Each row is a point. Each copy is the shape, with its points in the same order, turned, moved and blurred by noise. Say if it was mirrored as well.

Shape, 6 rows:
-0.042 0.027 -0.021

0.014 0.009 -0.048

-0.009 -0.019 0.031

-0.024 -0.032 -0.007

0.046 0.026 0.028

-0.018 0.026 0.027
Copy 1:
-0.034 0.033 -0.055

0.032 0.011 -0.038

-0.031 -0.018 0.009

-0.021 -0.024 -0.034

0.006 0.026 0.038

-0.037 0.036 -0.002
Copy 1 is: only turned
Copy 2, 6 rows:
-0.013 0.031 0.014

0.050 0.033 0.003

-0.004 -0.041 0.003

0.006 -0.020 0.032

0.017 -0.013 -0.059

-0.027 -0.009 -0.019
Copy 2 is: mirrored

Shape, 9 rows:
0.030 -0.003 -0.003 0.027

-0.036 -0.011 -0.017 0.059

0.007 -0.015 0.021 -0.015

0.001 -0.008 0.030 0.005

-0.084 0.016 -0.014 -0.028

0.019 -0.009 -0.021 0.017

0.010 0.081 0.008 0.010

0.012 0.014 -0.023 -0.028

0.027 -0.006 -0.024 -0.016
Copy 1, 9 rows:
0.038 0.017 -0.009 0.020

0.006 -0.012 0.033 0.064

0.011 -0.007 -0.006 -0.022

0.011 0.005 0.011 -0.013

-0.080 -0.031 0.003 0.019

0.028 0.000 -0.022 0.029

-0.027 0.077 -0.015 0.017

-0.009 0.004 -0.049 0.007

0.017 -0.002 -0.046 0.009
Copy 1 is: only turned
Copy 2:
0.035 0.008 -0.009 0.018

0.051 -0.017 0.020 -0.043

-0.006 -0.029 -0.003 0.022

0.002 -0.020 0.016 0.018

-0.039 -0.045 0.002 -0.073

0.031 -0.003 -0.024 0.003

-0.032 0.060 0.010 -0.012

-0.014 -0.001 -0.041 -0.002

0.006 -0.006 -0.045 0.011
Copy 2 is: mirrored
Copy 3:
-0.001 -0.032 0.015 -0.036

-0.050 0.016 -0.006 -0.056

-0.019 -0.017 0.015 0.023

-0.022 -0.011 0.026 0.004

-0.041 0.063 -0.044 0.021

-0.006 -0.026 -0.007 -0.031

0.049 0.037 0.018 -0.019

0.017 -0.015 -0.022 0.008

0.005 -0.037 -0.021 0.001
Copy 3 is: mirrored

Shape:
0.033 -0.011 0.020 0.017 0.019 0.016 -0.030 -0.081

-0.031 -0.003 -0.002 0.031 -0.012 0.039 0.008 0.026

-0.010 0.007 -0.004 -0.018 0.005 0.011 -0.003 -0.029

-0.008 0.002 -0.014 -0.023 -0.047 0.016 0.034 -0.012

0.019 0.007 0.034 -0.005 0.026 0.062 0.029 -0.020

-0.050 -0.022 0.018 0.014 0.005 0.007 0.042 -0.004

-0.010 0.014 0.020 0.009 0.071 0.023 -0.001 0.013

0.027 -0.010 0.002 -0.018 0.034 -0.001 -0.010 -0.011

0.002 0.023 -0.010 0.038 0.028 -0.016 0.036 -0.012

-0.054 -0.009 0.042 0.030 -0.020 -0.015 0.027 0.059

-0.007 0.027 0.029 -0.004 0.064 -0.015 -0.007 -0.044

0.013 -0.037 -0.056 0.027 0.021 -0.011 -0.021 0.008
Copy 1:
0.012 0.015 -0.015 0.028 -0.010 -0.040 0.057 -0.057

0.001 -0.030 0.002 0.032 0.004 0.020 0.024 0.050

-0.007 0.010 -0.024 -0.003 0.008 -0.018 0.023 0.013

-0.009 0.015 -0.027 -0.038 -0.029 0.021 0.034 0.038

0.020 0.017 -0.005 0.002 0.048 0.015 0.067 0.010

-0.044 -0.039 -0.008 -0.017 0.027 0.023 0.020 0.013

0.009 -0.007 -0.009 0.033 0.078 -0.015 0.006 0.007

0.033 0.011 -0.018 -0.006 0.023 -0.037 0.019 -0.016

0.003 0.003 -0.031 0.022 0.019 0.033 -0.015 -0.024

-0.033 -0.051 0.038 -0.010 0.021 0.034 -0.022 0.045

-0.018 0.036 -0.016 0.026 0.051 -0.033 0.002 -0.048

0.029 -0.047 -0.047 0.015 -0.021 -0.024 -0.026 -0.007
Copy 1 is: mirrored
Copy 2:
0.039 0.005 -0.040 0.015 -0.061 0.027 -0.029 0.021

0.009 -0.021 0.015 0.051 0.045 0.017 0.010 0.015

0.016 -0.005 -0.012 -0.012 -0.004 0.027 0.000 -0.003

0.034 -0.014 0.031 -0.004 0.004 0.032 0.047 -0.017

0.048 -0.012 0.003 0.004 0.011 0.062 0.000 0.063

-0.030 -0.043 0.008 0.024 0.010 0.032 0.030 0.029

-0.002 -0.003 -0.041 0.004 0.041 0.019 -0.013 0.062

0.030 0.008 -0.036 -0.014 -0.004 -0.003 0.015 0.033

-0.025 0.036 -0.024 0.021 0.007 0.038 0.031 0.024

-0.047 -0.026 0.055 0.033 0.038 -0.014 0.036 0.037

-0.017 0.018 -0.043 -0.031 -0.009 0.029 -0.030 0.039

0.020 0.008 -0.057 0.047 0.013 -0.028 0.035 -0.009
Copy 2 is: mirrored

Shape (14 x 11):
0.012 -0.005 -0.012 0.026 0.001 0.015 -0.030 0.008 -0.005 -0.056 -0.029

0.033 -0.005 0.049 -0.036 -0.020 -0.052 0.004 -0.056 -0.013 -0.007 0.035

0.021 0.001 0.006 0.039 -0.026 -0.001 -0.047 -0.056 0.011 -0.013 -0.042

0.023 -0.011 -0.034 -0.007 -0.028 -0.007 0.019 0.024 0.028 0.007 -0.005

-0.041 0.005 0.037 0.031 0.016 0.023 -0.032 0.006 -0.023 -0.020 -0.034

-0.046 0.037 -0.021 -0.030 0.047 0.005 0.028 0.020 0.037 0.003 0.007

-0.016 0.000 0.047 0.008 0.045 0.013 0.036 -0.061 -0.024 0.017 -0.028

0.034 0.026 -0.030 0.030 -0.025 -0.023 0.019 -0.009 -0.004 0.024 0.010

-0.027 0.005 -0.001 0.004 0.020 -0.036 -0.001 -0.028 0.023 -0.039 -0.030

-0.045 0.018 0.029 0.015 0.034 0.028 0.012 0.015 -0.021 -0.045 0.048

0.042 0.042 0.043 -0.028 0.054 -0.022 0.003 -0.002 0.018 0.008 0.040

0.003 -0.006 -0.014 0.013 0.023 0.005 -0.052 -0.038 0.019 -0.024 -0.002

-0.010 -0.039 -0.007 0.010 0.046 -0.006 -0.026 -0.011 -0.050 -0.004
 0.045

-0.021 0.044 -0.032 -0.010 0.008 0.029 0.008 0.001 -0.019 0.006 -0.024
Copy 1:
0.026 -0.009 -0.017 0.024 -0.035 0.007 -0.011 -0.039 0.012 -0.024 -0.025

0.013 -0.014 0.002 -0.009 0.007 -0.054 0.021 0.056 0.059 -0.010 0.047

0.046 -0.033 -0.032 0.021 -0.030 -0.022 -0.032 -0.016 0.007 0.031 0.021

-0.025 -0.024 -0.009 0.005 -0.026 0.013 0.007 0.038 -0.031 -0.019 -0.011

0.021 0.024 0.012 -0.007 -0.017 0.018 -0.006 -0.068 0.019 0.016 0.007

-0.036 0.054 0.001 0.017 0.025 0.066 -0.014 0.021 -0.003 -0.024 0.012

0.010 0.014 -0.004 -0.019 0.049 0.011 -0.003 -0.002 0.055 0.061 -0.003

0.016 -0.018 0.010 0.041 -0.002 -0.007 0.026 0.045 -0.033 0.013 -0.005

-0.014 0.029 -0.023 0.034 -0.022 0.001 -0.032 0.004 0.040 0.007 0.008

-0.010 0.037 0.012 0.021 0.032 0.028 0.042 -0.052 0.036 -0.035 0.013

0.020 -0.007 0.050 0.014 0.033 0.036 -0.003 0.050 0.054 -0.035 0.037

0.020 -0.012 -0.020 0.032 0.008 -0.007 -0.047 -0.022 0.012 -0.023 0.018

-0.002 0.009 0.037 0.007 0.050 -0.046 -0.009 -0.032 0.014 -0.036 -0.014

0.027 0.045 -0.017 0.002 0.011 0.037 0.003 0.005 -0.029 -0.002 -0.014
Copy 1 is: only turned
Copy 2 (14 x 11):
-0.002 -0.014 -0.010 0.028 -0.030 -0.030 -0.067 0.024 -0.026 -0.002
 0.028

-0.016 -0.053 0.015 0.001 -0.043 -0.022 0.048 -0.069 -0.008 0.017 0.018

-0.037 -0.027 -0.018 0.070 -0.051 -0.009 -0.057 -0.028 -0.017 0.009
 -0.006

0.002 -0.002 -0.025 -0.012 -0.007 -0.003 -0.024 0.008 0.041 0.031 0.009

-0.022 -0.011 0.026 0.038 -0.024 -0.003 -0.024 0.044 -0.056 -0.026 0.001

-0.023 -0.006 -0.042 -0.027 0.039 0.013 0.029 0.044 -0.010 -0.030 0.017

-0.014 -0.075 0.022 0.056 -0.005 0.027 0.030 0.009 -0.014 -0.035 -0.013

0.010 0.000 -0.046 0.040 -0.025 0.009 0.011 -0.006 0.020 0.048 0.006

-0.052 -0.062 -0.025 0.018 0.000 -0.029 -0.004 0.020 -0.021 0.006 0.019

0.018 -0.019 0.007 -0.010 -0.011 0.019 0.021 0.037 -0.081 -0.012 0.035

-0.003 0.008 0.008 0.020 0.016 -0.014 0.057 -0.035 -0.006 -0.028 0.066

-0.026 -0.024 -0.025 0.031 0.005 -0.020 -0.046 -0.030 -0.043 -0.009
 0.006

0.039 -0.029 0.021 0.011 0.023 -0.025 -0.003 -0.013 -0.069 0.012 -0.018

0.008 -0.003 -0.047 0.011 -0.018 0.004 0.003 0.042 -0.006 -0.038 -0.019
Copy 2 is: only turned
